Rows are points. Two turns around zero, p and q, are shown by what they do to some points. Write where each new point lands after one turn and then the other. Backwards means that the second turn is done in reverse. Each puzzle has new turns, and all numbers are rounded.

Turn p:
[-39   7] -> [15 37]
[ 40 -35] -> [-42 -32]
[-32  29] -> [35 26]
[12 26] -> [ 23 -17]
[ 19 -27] -> [-30 -13]
Turn q:
[-27  48] -> [16 53]
[  2 -12] -> [ -7 -10]
[ 42 -36] -> [  3 -55]
[-17   1] -> [-11  13]
Where do these land?
q, then p backwards: [50 -6] -> [34 38]
p, then q: [-44  -6] -> [34 28]
p, then q: [-45  28] -> [53  0]
p, then q: [21 -7] -> [-22  -5]
p, then q: [17 -8] -> [-19  -2]

Turn p:
[ 32 -36 -23] -> [ 37  37 -12]
[ 21 -53  14] -> [26 44 28]
[ -7 -10 -13] -> [17 -5  0]
[ 9 64  1] -> [-49 -19 -38]
[-32   8 -14] -> [  8 -35   1]
[-23  27  35] -> [-40 -22  21]
Turn q:
[ 40 -18   5] -> [ 32   1 -31]
[-17  -1 -17] -> [-6 14 19]
[-66  -5 -19] -> [-47  32  39]
[-20   2 -25] -> [-4 16 28]
[ 7  3 53] -> [-21 -29 -39]
[56 19  3] -> [ 46 -34 -16]
Where do these land?
q, then p backwards: [10 27  2] -> [-28   1  -6]
p, then q: [-15 -22 -26] -> [ 30  -2 -22]
q, then p: [-48 -27  -7] -> [-31 -46   4]
p, then q backwards: [54 22 31] -> [-45 -47  14]

Turn p:
[ 10  31 -13 -18] -> [ 10  13 -35   8]
[-14 -21   9  67] -> [15 -8 67 22]
[ -4   8 -49 -57] -> [-38  -7 -63  16]
[ -6 -37  56  18] -> [ -1  -3  53 -45]
[24 -7 -2 14] -> [ 20 -21   4   0]
[-11  26  -1 -25] -> [ -7  26 -26  -1]
Turn q:
[ 30  28 -11 -31] -> [41 31 -6 10]
[32 10 32 32] -> [-9 16 53  6]
[-67   6 -50  15] -> [ 13 -75 -34 -20]
[ 41 -11  15 -38] -> [ 1 58 -9  8]
[-20  -2  16 -10] -> [-13  -8 -11  20]
[-16 -31  -2  32] -> [-33 -22   7 -25]
Where do these land?
p, then q: [ 36 -13  38  39] -> [-18  62   8  14]
p, then q backwards: [ -8 -14  25  12] -> [19 -1  0 26]
q, then p backwards: [ -1  64 -39 -20] -> [60 34 -3 36]
p, then q: [-10   3  48 -37] -> [ 32   7 -39  34]
q, then p: [ 21   0 -32  15] -> [  0  -4 -30 -28]
p, then q: [-23 -58 -36 -11] -> [-54 -43 -23  -3]
p, then q: [-14  17  -4   3] -> [ 13 -11  15   3]

Turn p:
[ 4  8 -9 14 -7 60] -> [  3  11 -36  30  41  -5]
[-17  11 -18 -43 -26 -11] -> [-28 -40   2   4  -7  31]
[-16  20  35 -24 -11  -7] -> [  0 -19 -20 -37  -4  22]
[ 41  14 -16  37  68  -1] -> [-20  77  21  -3   6 -35]
[-52 -16   3  -5 -13 -25] -> [  8 -35 -12   2 -49   1]
[ 58 -29  -7  50  30   4] -> [ 29  55  41  15  23 -37]
[-39  18  11 -24 -60 -39] -> [ -9 -80  -5 -27 -19   8]
[ 21 -27   3  -5  19  18] -> [19 29 10 15  8 16]
Turn q:
[ -4  11 -22  -6  -4 -28] -> [ 28   2 -25  -2  -1   8]
[-33  10 -17  23  -9  62] -> [  4 -33  57  -2 -37  17]
[-48 -21   1  12  -6 -33] -> [ 16  40  -6  31 -24  24]
[ 35 -17   6 -36  36 -20] -> [-30  16 -38 -33  29   0]
[ 26 -10   2  -2 -44   8] -> [ 19   8  22  -7  16 -39]
[26 18  4 45 75 40] -> [-70 -60 -16  -9 -38  -4]
[ -2   9  26 -37 -48 -28] -> [33 25  6 21 55 -4]
Where do these land?
q, then p: [ 65 -65 -43  24  30 -41] -> [-82 -70  35   3 -19  17]
p, then q backwards: [-29  -7  13 -33   6  24] -> [-27  13 -14  -4  31 -26]
q, then p: [  3  26 -22 -29  -1  42] -> [31 20  2  4 -2 49]
q, then p backwards: [ 46 -54 -23  39 -10 -11] -> [-24  21   9  61  41 -29]
q, then p backwards: [-26  30   7   5   7 -14] -> [-14 -21 -10 -21 -15  22]
q, then p: [-31  20  12  -6 -33 -24] -> [  8  35   6  -6  30 -31]
q, then p: [-34  18  21  32   2   0] -> [ 32  -7 -13  10  11 -39]
p, then q: [  7  32  36 -32  -1  24] -> [ -8 -18  11 -46   1  37]
